Each row is a point. Two turns around zero, p and q, are shown by what they do to some points. Write where each new point lands after one turn and then the other. Backwards means that the second turn is done in reverse. Each puzzle has new turns, and all numbers are rounded.

Turn p:
10.8, -1.3, -14.6 => 13.6, 0.2, -12.1
-15.8, -5.5, -14.8 => -12.4, 3.6, -18.2
13.8, -8.0, -4.2 => 12.5, -9.8, -4.3
-10.9, 13.3, 0.8 => -7.9, 14.9, 3.6
10.2, 8.8, 16.8 => 7.2, 0.3, 20.3
-8.0, -7.3, 16.0 => -13.0, -9.3, 10.8
Turn q:
-33.4, -1.4, -2.2 => -32.0, 8.6, 5.2
6.6, -4.7, -4.4 => 3.9, -5.2, -6.5
10.9, 9.2, -4.5 => 12.4, 6.5, -5.2
8.6, 9.2, 4.7 => 11.7, 5.1, 4.1
7.4, -12.3, 6.4 => 4.0, -15.0, 2.4
Where do these land?
p, then q: 5.8, 6.8, -1.0 => 8.6, 2.1, 1.6
p, then q: 8.0, 6.5, -12.0 => 12.2, 5.3, -8.5
p, then q: -19.1, -27.8, 10.3 => -32.5, -13.6, -1.4
q, then p backwards: -0.6, 14.2, -3.3 => -0.6, 13.4, -5.6
p, then q: 5.9, 0.3, 6.0 => 4.0, -5.6, 4.9

Turn p:
12.9, -9.8, 14.8, -7.3, -10.4, -5.7 => 4.8, -15.1, 19.4, -5.5, -1.8, 3.8
-1.9, -10.3, -13.7, 9.4, 9.3, 7.4 => 3.9, -4.5, -18.4, 10.9, 5.5, 1.7
-9.5, -2.7, 2.4, -0.5, 2.8, 13.8 => -8.6, 1.5, -7.2, -0.3, 4.8, 12.2
18.5, -8.0, 23.5, 4.1, 7.5, -10.6 => 11.7, -7.6, 26.3, 7.1, 14.5, 0.8
-30.7, 21.1, -12.4, 4.5, -14.0, -8.3 => -28.0, 17.4, -10.6, -1.4, -18.3, -17.0
12.5, -13.4, 7.2, -10.5, 1.7, -11.2 => 10.0, -15.8, 11.6, -7.7, 7.9, -4.6
14.2, 1.0, 6.6, -8.1, 3.2, -2.0 => 12.5, -0.7, 10.2, -7.0, 3.5, 2.2
-14.4, 14.1, -13.4, -4.0, 4.5, 4.6 => -7.4, 16.0, -16.3, -6.6, -2.8, -4.0
-1.6, 8.0, -15.1, 12.5, -4.7, 12.2 => 1.1, 8.8, -15.0, 10.7, -13.4, 5.0
Turn q:
7.7, 17.4, -18.4, 2.6, -0.5, 12.5 => 18.7, 5.2, -17.4, 2.6, 5.3, 12.2
0.9, -11.7, -18.7, 4.1, -12.3, -0.1 => -0.1, -15.7, -16.8, 0.5, -11.3, 1.0
-7.7, 1.3, 12.9, -7.1, 12.6, -13.0 => -13.1, 9.0, 10.2, -4.1, 10.7, -10.8
-12.3, 21.9, -5.0, 18.3, 1.9, 5.4 => -0.9, 21.0, -11.3, 17.0, 0.5, 12.9
0.5, -4.1, 7.9, -14.8, 3.5, 11.9 => 2.2, -1.9, 11.9, -15.3, 3.1, 7.7
2.9, -10.4, 20.7, -1.5, 15.0, -6.2 => -9.2, -3.9, 23.1, 1.8, 10.6, -7.7
8.0, -14.3, 0.7, -1.5, -20.2, -10.6 => 2.3, -13.5, 0.3, -2.4, -19.0, -15.4
Where do these land?
q, then p: 2.2, 7.8, 12.4, -11.5, 10.1, 7.2 => 4.3, 11.1, 10.3, -8.9, 11.2, 7.3
q, then p: 21.3, 8.8, -13.5, -7.8, -4.6, -12.4 => 23.7, -7.0, 0.4, -1.7, -0.7, -18.3
q, then p: 5.0, 6.7, 12.4, 27.3, 5.0, 5.2 => -1.3, 9.3, 8.7, 27.8, -1.2, 9.0
p, then q backwards: -6.3, 7.4, -8.8, 9.8, -10.3, -3.1 => -7.3, 0.5, 1.0, 9.0, -12.5, -9.5
p, then q: -4.1, 6.6, 7.6, -9.2, 22.6, -5.3 => -0.4, 10.8, 2.6, -3.8, 24.2, -3.9
q, then p: -5.7, -18.1, 12.3, 11.1, -4.7, -6.9 => -21.3, -10.1, 7.9, 9.0, -1.4, -1.2
p, then q: -1.7, 3.9, -31.0, -2.8, -1.6, -0.1 => 8.9, -6.8, -26.2, -4.2, -5.2, -11.4
p, then q backwards: -7.5, -17.3, 0.3, -4.0, -10.3, 23.5 => -12.0, -15.6, -16.8, 4.2, 1.2, 18.4
p, then q: -3.1, -5.8, 8.1, -12.9, -6.2, -8.1 => -10.0, -2.1, 9.7, -12.7, -0.6, -4.5
